Rows are points. Two turns around zero, p and q, are shown by what they do to some points. Where does a point land after both, in the order given? Backwards means that the second turn is done in reverse. Each puzzle has new turns, and all numbers are rounded.

Turn p:
0.003,-0.024,0.014 => 0.012,0.018,0.018
0.005,-0.016,-0.007 => 0.006,-0.004,0.017
0.015,-0.002,0.023 => 0.021,0.016,-0.007
-0.055,0.055,-0.031 => -0.073,-0.023,-0.035
0.032,-0.012,0.002 => 0.033,-0.006,0.007
Turn q:
-0.010,0.036,0.016 => 0.012,-0.023,0.031
0.058,-0.053,-0.025 => 0.007,0.023,-0.079
-0.009,0.007,-0.007 => 0.003,0.007,0.011
-0.020,0.009,-0.008 => -0.002,0.010,0.021
-0.019,0.002,0.024 => -0.020,-0.017,0.016
Where do these land?
p, then q: -0.018,0.022,-0.035 => -0.036,0.026,0.005
p, then q: -0.001,0.000,-0.010 => -0.010,0.001,-0.002
p, then q: -0.028,-0.050,0.005 => -0.010,-0.049,0.028
q, then p: -0.006,0.023,0.006 => 0.018,0.017,0.003
p, then q: 0.053,0.006,0.034 => 0.050,0.000,-0.038

Turn p:
0.027,0.052,-0.020,0.056 => 0.010,0.018,0.047,0.066
0.010,-0.024,0.015,0.010 => -0.016,-0.027,0.004,-0.004
-0.029,-0.022,0.000,-0.007 => -0.006,-0.007,-0.035,-0.007
0.019,-0.002,-0.022,-0.022 => 0.032,-0.003,0.009,-0.016
-0.027,-0.003,0.027,-0.036 => -0.020,0.019,-0.024,-0.038
Turn q:
0.025,-0.001,-0.032,-0.027 => -0.023,-0.002,-0.012,0.041
-0.046,0.010,-0.002,-0.035 => 0.001,-0.052,0.027,0.002
0.010,-0.027,0.009,-0.017 => 0.008,0.015,0.021,0.022
-0.005,0.012,0.040,0.018 => 0.037,0.004,-0.004,-0.027
0.016,0.006,-0.016,0.061 => -0.023,0.034,-0.033,-0.039
Where do these land?
q, then p: -0.020,0.003,0.017,0.012 => 0.002,-0.002,0.008,-0.028
q, then p backwards: -0.004,0.025,0.004,0.031 => -0.015,-0.019,0.003,-0.032
p, then q backwards: 0.053,-0.014,0.015,0.027 => -0.048,-0.017,-0.008,-0.036
p, then q: -0.019,0.027,0.000,-0.050 => 0.005,-0.039,-0.035,0.030
p, then q backwards: -0.009,-0.041,-0.037,-0.020 => -0.002,0.053,0.027,0.000

Turn p:
-0.029,-0.013,-0.044,0.028 => 0.038,0.015,0.015,0.043
0.014,0.020,0.029,-0.026 => -0.018,-0.007,-0.017,-0.038
-0.023,0.018,0.040,0.038 => -0.016,0.050,0.028,-0.019
0.018,0.011,0.010,0.027 => -0.008,-0.001,0.033,-0.012
-0.022,-0.032,-0.002,-0.021 => -0.008,0.007,-0.032,0.029
0.019,-0.037,-0.036,-0.029 => 0.005,-0.045,-0.024,0.036
0.024,0.034,0.003,-0.017 => 0.008,-0.020,-0.002,-0.039
Turn q:
0.016,-0.057,0.020,0.023 => 0.021,0.042,0.016,0.044
-0.013,0.041,0.005,-0.013 => -0.007,-0.028,0.006,-0.034
0.009,0.034,-0.036,-0.024 => -0.027,-0.012,-0.035,-0.032
-0.022,0.013,-0.009,0.015 => -0.010,-0.028,0.003,0.009
0.022,0.050,-0.006,-0.012 => -0.033,-0.004,0.000,-0.046
-0.009,-0.019,0.003,0.018 => 0.006,0.000,0.008,0.026
-0.002,-0.062,0.023,-0.006 => 0.049,0.031,0.002,0.033
Where do these land?
q, then p: 0.037,0.013,-0.035,0.013 => 0.039,0.034,-0.015,0.003
q, then p: 0.032,-0.006,0.013,0.005 => 0.009,0.013,-0.002,-0.032
q, then p: -0.042,-0.040,-0.033,-0.016 => 0.015,-0.036,0.042,0.038
p, then q: 0.000,-0.034,0.033,0.019 => 0.007,-0.044,0.022,0.010
p, then q: -0.041,0.023,0.016,0.025 => -0.022,-0.012,0.014,-0.048
q, then p backwards: 0.021,-0.007,-0.003,-0.018 => -0.022,0.012,0.012,-0.007
p, then q: -0.007,0.050,0.008,-0.029 => 0.004,0.015,-0.043,-0.037

Turn p:
0.010,0.027,0.003,0.028,-0.031,0.001 => 0.012,-0.012,-0.036,0.010,0.020,0.022
-0.008,0.034,-0.017,-0.066,0.005,0.015 => -0.039,-0.022,0.001,-0.010,0.023,-0.059
0.015,0.028,0.004,0.019,-0.013,0.004 => 0.003,-0.014,-0.022,0.019,0.016,0.015
-0.022,-0.026,0.020,0.030,0.036,-0.018 => 0.037,0.011,0.028,0.015,-0.039,0.006
-0.004,-0.033,-0.005,0.061,0.029,-0.002 => 0.035,-0.004,0.033,0.006,-0.030,0.049
-0.004,0.002,0.032,0.039,-0.034,0.021 => 0.011,-0.005,-0.049,0.006,-0.024,0.032
0.025,-0.022,0.016,0.007,0.018,0.001 => -0.013,0.020,0.016,0.019,-0.015,0.019
-0.001,0.005,-0.011,-0.044,-0.013,-0.026 => -0.008,0.021,0.000,-0.015,0.029,-0.036
-0.011,-0.016,-0.042,-0.074,0.004,0.004 => -0.039,0.005,0.030,-0.050,0.019,-0.048
Turn q:
0.025,0.000,-0.041,-0.036,-0.005,0.028 => -0.029,0.002,0.010,0.003,-0.043,-0.040
0.016,-0.026,0.022,-0.031,-0.005,-0.028 => 0.012,0.052,-0.001,0.019,0.000,-0.002
0.023,-0.016,0.026,-0.037,-0.012,0.066 => 0.013,-0.002,0.063,0.034,-0.016,-0.043
0.044,0.018,-0.017,0.016,0.005,0.005 => -0.024,-0.010,0.011,0.003,-0.037,0.027
-0.010,0.014,0.017,0.039,-0.019,0.012 => 0.002,-0.036,0.004,0.016,0.024,0.022
-0.015,0.024,0.031,-0.022,0.005,-0.021 => -0.008,0.028,0.015,-0.015,0.037,0.006
0.011,0.003,-0.005,0.004,0.029,0.012 => 0.008,-0.006,0.014,-0.020,-0.021,0.006
-0.055,-0.015,-0.016,0.034,-0.016,-0.060 => 0.010,-0.002,-0.080,-0.009,0.041,0.015
-0.039,-0.001,-0.015,0.034,0.018,-0.014 => 0.017,-0.025,-0.035,-0.030,0.015,0.011
Where do these land?
q, then p: -0.008,-0.030,0.004,0.027,-0.037,-0.005 => 0.012,-0.012,0.025,-0.003,0.006,0.046
q, then p: 0.005,-0.038,0.020,0.017,0.013,-0.040 => -0.032,-0.034,-0.001,0.013,0.030,0.026
p, then q backwards: 0.025,0.025,0.009,-0.039,-0.029,-0.011 => -0.030,0.008,-0.008,-0.025,-0.037,-0.028
q, then p: 0.022,-0.040,0.011,0.001,0.009,0.033 => -0.002,0.029,-0.028,0.018,0.013,0.036
q, then p: -0.037,-0.034,-0.024,0.023,-0.013,0.038 => 0.008,0.047,0.035,-0.018,0.018,0.033
q, then p: 0.005,0.036,0.029,0.000,-0.042,0.032 => 0.032,0.006,0.009,0.020,-0.058,0.006
q, then p: 0.005,0.040,-0.027,-0.001,0.032,-0.029 => -0.022,-0.017,-0.011,-0.033,-0.004,-0.047
p, then q: -0.036,0.040,0.011,-0.015,0.039,-0.022 => 0.013,0.030,-0.031,0.020,-0.006,0.053
p, then q: 0.018,0.001,-0.032,-0.013,0.028,0.004 => 0.037,0.010,0.014,-0.008,0.025,0.004

Turn p:
0.044,-0.023,0.001,-0.034,-0.023,-0.036 => 0.031,-0.012,-0.037,-0.001,0.037,0.040
0.021,-0.008,-0.025,0.036,0.024,-0.003 => 0.017,-0.020,0.019,0.042,-0.015,-0.002
-0.015,0.033,0.016,-0.021,-0.033,0.033 => 0.002,0.035,-0.007,-0.050,-0.017,-0.012
-0.058,0.061,0.013,-0.010,-0.021,0.011 => -0.017,0.035,0.025,-0.057,0.007,-0.050
0.013,0.002,0.025,-0.010,0.012,-0.005 => -0.005,-0.025,-0.006,-0.017,-0.001,0.011
0.013,-0.038,-0.024,-0.006,0.031,-0.003 => -0.009,-0.009,0.009,0.039,0.003,0.038
-0.018,-0.027,-0.005,0.045,0.012,0.003 => -0.021,-0.006,-0.002,0.045,-0.015,-0.024
Turn q:
0.017,0.004,0.000,0.021,-0.008,0.001 => 0.012,0.003,0.005,0.017,0.015,0.010
0.015,0.020,-0.018,0.013,-0.060,-0.020 => 0.047,0.019,0.044,-0.007,0.023,-0.002
0.017,0.003,0.079,-0.001,0.012,0.018 => -0.055,-0.019,0.029,0.052,-0.006,-0.001
-0.053,0.007,-0.004,-0.003,0.013,0.004 => -0.010,-0.013,-0.005,-0.035,-0.032,0.023
0.019,0.007,-0.013,-0.067,0.004,0.049 => 0.008,-0.051,-0.013,0.000,-0.015,-0.066
0.001,-0.067,-0.021,0.018,0.029,-0.007 => -0.001,0.045,-0.059,0.015,-0.017,0.005
-0.013,0.019,-0.019,0.020,0.010,-0.015 => 0.006,0.000,-0.006,-0.023,0.016,0.028
-0.003,0.008,-0.004,-0.001,0.000,-0.029 => -0.006,0.015,0.007,-0.020,0.015,0.003
Where do these land?
p, then q: -0.002,0.034,0.049,0.032,0.008,-0.006 => -0.010,0.055,0.003,-0.019,-0.012,-0.032
q, then p backwards: 0.035,-0.048,0.019,0.001,0.038,0.025 => -0.015,-0.061,0.005,0.040,-0.018,0.000
p, then q: -0.012,0.002,-0.033,-0.053,-0.044,-0.008 => -0.014,-0.066,-0.013,-0.012,0.035,-0.005
q, then p: -0.014,-0.010,0.008,0.014,0.012,0.027 => 0.006,0.024,-0.014,0.017,-0.015,-0.009
p, then q: -0.006,0.015,-0.019,0.014,-0.048,-0.013 => -0.005,0.000,-0.003,-0.012,0.056,-0.003
q, then p: -0.016,-0.022,-0.031,-0.030,-0.005,-0.030 => 0.024,0.009,0.016,-0.032,0.038,0.014
p, then q backwards: 0.015,0.030,0.008,0.022,0.039,0.005 => -0.019,0.026,0.014,-0.022,-0.025,0.030

Turn p:
-0.019,-0.008,0.015,-0.043,-0.020,-0.012,-0.014,0.028 => -0.021,-0.032,0.017,-0.017,-0.026,-0.003,0.035,0.009
0.006,-0.010,-0.030,0.059,-0.013,0.058,-0.044,-0.006 => -0.039,0.018,0.004,-0.024,0.057,-0.001,-0.057,-0.032
-0.009,0.000,0.026,-0.013,0.004,-0.042,-0.003,0.035 => -0.011,-0.031,0.010,0.028,-0.013,0.013,0.035,0.021
-0.030,0.006,-0.008,-0.019,-0.003,-0.004,0.025,0.036 => -0.001,-0.043,-0.025,-0.001,-0.016,-0.018,0.015,0.003
-0.003,0.022,-0.001,0.010,0.007,-0.008,0.009,0.030 => -0.012,-0.015,-0.021,0.022,0.006,-0.010,0.003,0.016
0.022,-0.034,-0.002,0.032,0.022,0.036,0.002,-0.014 => 0.013,0.011,0.023,0.009,0.013,-0.002,-0.056,-0.022
-0.028,0.005,-0.010,-0.019,-0.021,-0.036,-0.024,-0.041 => 0.006,0.019,-0.005,-0.027,0.001,0.032,0.052,-0.019
0.036,-0.010,0.012,0.001,-0.009,-0.022,0.056,-0.024 => 0.053,0.011,-0.007,0.005,-0.024,0.023,-0.020,0.036
-0.008,-0.009,-0.052,0.027,0.028,0.043,-0.055,-0.022 => -0.036,0.035,-0.002,-0.006,0.029,-0.009,-0.029,-0.074
0.019,0.016,0.052,0.000,0.010,0.000,0.058,-0.038 => 0.073,0.020,0.012,0.012,0.001,-0.018,-0.001,0.044
0.013,0.022,-0.003,-0.035,-0.006,-0.013,-0.010,0.015 => -0.024,0.008,-0.006,-0.001,-0.029,-0.007,0.023,0.018
Turn q:
-0.005,0.019,-0.011,-0.061,-0.056,-0.023,0.014,0.049 => -0.012,-0.009,0.027,0.016,0.023,0.078,0.048,-0.016
0.024,-0.007,-0.011,0.011,0.015,0.001,-0.034,-0.016 => 0.012,0.011,-0.026,-0.032,-0.021,-0.010,-0.005,-0.002
0.002,0.025,0.032,0.030,-0.004,-0.024,-0.006,-0.007 => 0.030,0.006,0.014,-0.010,0.020,0.005,-0.038,0.011
-0.042,-0.026,-0.010,0.008,-0.003,0.011,-0.016,-0.039 => -0.010,0.014,-0.035,0.008,0.014,-0.030,0.013,0.040
-0.027,0.012,-0.019,-0.008,0.019,0.004,0.012,-0.022 => -0.029,0.006,-0.012,0.003,0.027,-0.022,-0.001,-0.007
-0.003,0.009,-0.004,0.004,0.020,-0.011,-0.022,0.000 => 0.009,0.024,-0.012,-0.009,0.004,-0.004,-0.007,-0.013
-0.016,-0.019,0.015,0.000,0.025,0.018,-0.003,0.008 => 0.009,0.012,0.005,0.021,-0.011,-0.031,0.010,-0.003
-0.032,0.004,0.024,-0.009,0.000,0.032,-0.014,-0.014 => 0.021,-0.005,-0.005,0.011,0.027,-0.033,0.025,0.010
0.016,0.044,-0.011,-0.023,-0.048,0.008,0.028,0.013 => -0.010,-0.051,0.013,-0.005,0.028,0.045,0.010,-0.017
0.111,-0.047,0.017,0.032,0.035,-0.031,0.054,-0.002 => -0.025,-0.013,0.064,-0.046,-0.101,-0.003,-0.061,0.003
-0.028,-0.014,-0.022,0.015,-0.003,0.015,-0.012,0.028 => 0.004,0.005,-0.032,0.040,-0.009,0.004,0.007,-0.004
Where do these land?
q, then p: 0.018,0.057,0.005,-0.012,-0.034,0.014,-0.002,0.032 => 0.030,0.026,0.040,-0.004,-0.015,-0.012,-0.044,-0.025
p, then q: 0.010,-0.016,-0.017,0.030,0.032,0.064,-0.022,0.050 => 0.027,0.075,-0.033,-0.005,0.018,-0.016,-0.007,0.038
p, then q: 0.005,-0.005,0.028,0.022,-0.007,0.027,0.005,-0.007 => 0.024,0.026,0.016,-0.011,-0.012,-0.007,0.001,-0.017
p, then q: -0.013,-0.035,-0.014,0.024,0.004,-0.041,-0.039,-0.005 => 0.000,-0.033,-0.012,0.008,0.007,-0.062,0.003,0.014
q, then p: 0.025,-0.016,-0.024,0.047,0.038,0.003,0.007,0.011 => -0.032,0.016,-0.003,-0.040,0.019,0.039,0.021,-0.006
p, then q: 0.030,-0.010,0.043,0.000,0.009,-0.040,-0.060,-0.021 => 0.040,-0.039,0.037,0.033,0.033,-0.037,-0.023,-0.008
p, then q: -0.027,-0.011,0.013,-0.020,-0.010,-0.031,0.040,0.019 => -0.020,-0.023,0.010,0.011,-0.051,0.016,0.009,0.019
q, then p: -0.039,-0.020,-0.042,-0.009,0.003,0.014,0.009,-0.053 => -0.002,-0.042,-0.051,0.021,-0.005,0.005,0.027,-0.036
q, then p: 0.021,0.014,0.014,-0.018,-0.007,0.003,0.022,-0.014 => 0.017,-0.014,0.032,0.001,-0.014,-0.006,0.012,-0.003
p, then q: 0.006,0.006,0.010,-0.042,-0.031,0.013,0.037,-0.004 => -0.005,-0.004,0.023,-0.004,-0.013,0.052,0.031,-0.005
q, then p: -0.037,0.037,-0.016,-0.022,0.004,-0.025,0.004,-0.008 => 0.015,0.017,-0.010,0.031,0.011,-0.036,0.013,-0.033

Turn p:
-0.037,-0.006,-0.033,0.043,-0.036,-0.001,-0.012,-0.016,0.051 => 0.007,-0.043,-0.020,-0.053,0.031,-0.041,0.004,-0.027,-0.014
-0.016,0.008,0.035,-0.031,-0.008,0.057,0.002,-0.001,-0.010 => 0.008,-0.012,-0.017,0.023,-0.045,-0.016,0.003,0.018,0.048
0.003,-0.017,0.001,-0.035,0.002,-0.012,-0.024,0.046,-0.025 => 0.026,0.044,-0.012,0.044,0.006,-0.005,-0.017,-0.002,-0.005
-0.015,-0.006,-0.018,0.041,0.044,0.004,0.011,0.031,0.002 => -0.049,0.010,-0.019,0.011,0.012,-0.003,0.021,-0.038,-0.017
0.008,0.028,-0.015,0.030,0.025,-0.021,-0.026,0.024,-0.028 => -0.034,0.047,0.005,0.001,0.031,-0.011,0.015,0.011,-0.014
0.034,0.028,0.031,-0.028,-0.032,-0.011,-0.007,-0.023,-0.025 => 0.028,0.013,0.026,-0.008,-0.019,0.012,-0.007,0.061,0.008
-0.035,-0.030,0.024,-0.002,-0.019,-0.014,0.017,0.003,-0.034 => 0.018,0.012,-0.054,-0.008,-0.006,0.033,-0.009,0.003,0.009
-0.010,-0.031,0.031,0.010,-0.015,0.040,0.044,-0.043,-0.001 => -0.001,-0.062,-0.029,-0.007,-0.031,0.036,0.011,0.010,0.024
0.040,-0.003,-0.030,0.040,0.034,0.002,-0.010,0.009,0.048 => -0.028,-0.024,0.040,0.012,0.027,-0.018,0.032,-0.029,-0.041
0.010,-0.006,0.021,-0.036,0.023,-0.030,-0.009,-0.017,0.022 => 0.033,0.014,0.040,0.000,-0.006,0.024,0.006,-0.022,0.012
-0.018,0.009,-0.033,-0.003,-0.019,-0.031,0.026,0.032,0.031 => 0.002,0.008,-0.006,-0.025,-0.009,-0.020,-0.035,-0.035,-0.043
0.036,0.026,-0.013,-0.029,0.002,0.019,-0.013,-0.044,-0.031 => -0.010,-0.008,0.044,0.012,0.009,0.007,-0.022,0.049,0.034
Turn q:
0.073,0.059,-0.035,-0.008,0.016,-0.007,-0.001,-0.004,-0.009 => 0.026,0.008,0.029,-0.079,-0.005,-0.025,-0.043,0.012,-0.005
0.010,0.020,0.017,-0.015,-0.024,0.022,-0.023,0.019,-0.007 => 0.004,-0.020,-0.010,-0.022,-0.030,-0.002,0.022,0.025,0.004
-0.022,-0.017,0.002,0.009,0.005,-0.036,-0.003,-0.037,0.070 => -0.034,0.031,0.043,0.041,0.033,-0.006,0.013,0.011,-0.036
-0.010,-0.008,-0.063,0.035,-0.034,-0.019,-0.021,-0.014,0.004 => -0.024,0.010,0.025,0.006,0.037,-0.034,-0.003,0.011,0.059
0.006,-0.021,0.016,0.003,-0.013,-0.020,0.016,0.013,-0.018 => 0.003,-0.004,-0.022,0.026,-0.016,-0.016,-0.019,-0.005,0.000
-0.006,-0.015,-0.003,-0.011,0.013,0.013,0.108,-0.015,-0.027 => 0.023,0.038,-0.062,0.015,0.024,0.049,-0.064,-0.010,-0.008
0.009,-0.002,0.022,0.035,0.013,0.005,-0.011,0.009,-0.015 => -0.009,-0.005,0.010,0.001,-0.035,0.005,-0.004,-0.028,0.010
-0.018,-0.025,0.027,-0.018,0.013,0.003,-0.023,0.014,-0.029 => 0.023,-0.035,-0.013,0.023,-0.014,0.003,0.024,-0.022,-0.003
-0.023,0.025,0.026,-0.015,0.007,0.007,-0.019,0.030,-0.020 => 0.017,-0.007,-0.024,-0.015,-0.025,-0.004,0.042,-0.015,-0.005
-0.016,-0.020,-0.025,-0.009,0.024,0.023,-0.010,0.007,0.081 => -0.058,-0.015,0.019,-0.008,0.052,0.020,0.023,0.006,-0.037
-0.001,0.003,0.016,-0.005,-0.019,0.009,-0.014,-0.022,-0.029 => 0.029,-0.004,0.005,0.011,-0.021,0.009,0.008,0.015,0.021
Where do these land?
q, then p backwards: 0.019,0.056,0.003,0.021,0.001,0.004,-0.018,0.008,0.157 => 0.068,0.107,-0.025,0.092,0.031,-0.043,0.027,0.010,-0.016
p, then q: -0.018,-0.015,-0.024,0.005,0.018,0.028,-0.013,0.010,-0.008 => -0.016,0.019,0.025,0.012,0.026,-0.001,0.005,-0.022,0.004
q, then p: -0.023,-0.015,0.059,0.015,0.009,0.020,0.005,0.021,-0.029 => -0.010,-0.061,-0.021,-0.020,0.013,-0.009,-0.021,0.029,-0.008
q, then p: -0.010,-0.018,-0.003,-0.025,-0.027,0.011,-0.018,-0.002,-0.024 => -0.002,-0.019,-0.001,0.019,0.005,0.004,0.005,-0.021,-0.039
p, then q: 0.004,0.052,-0.012,0.012,-0.013,-0.033,-0.011,-0.003,-0.030 => 0.023,0.001,-0.028,-0.033,-0.009,-0.021,0.041,-0.010,-0.025
q, then p: -0.012,-0.010,0.010,0.010,-0.020,0.000,-0.009,-0.025,-0.025 => -0.001,-0.021,0.004,-0.008,-0.008,-0.014,0.024,0.001,-0.028
q, then p: 0.009,-0.017,0.015,-0.013,-0.001,-0.015,-0.025,0.047,-0.009 => 0.019,-0.008,-0.019,-0.011,0.029,0.034,-0.024,-0.005,-0.019
p, then q: 0.026,-0.012,-0.004,-0.025,0.028,0.009,-0.007,-0.020,-0.014 => -0.034,0.000,0.011,0.004,-0.027,0.026,0.009,-0.012,-0.007
q, then p: 0.026,-0.015,-0.018,0.020,-0.009,0.012,0.048,-0.013,-0.015 => 0.009,0.002,0.015,0.009,0.029,-0.051,0.018,-0.005,0.019
p, then q: -0.009,0.007,-0.015,-0.024,0.007,0.009,0.051,-0.013,0.012 => -0.001,-0.021,0.014,0.030,-0.001,0.007,0.032,0.032,0.018
p, then q: -0.012,-0.012,-0.011,0.006,0.007,-0.045,-0.003,-0.011,-0.015 => 0.023,-0.009,0.011,-0.033,0.006,0.027,0.011,-0.006,-0.010
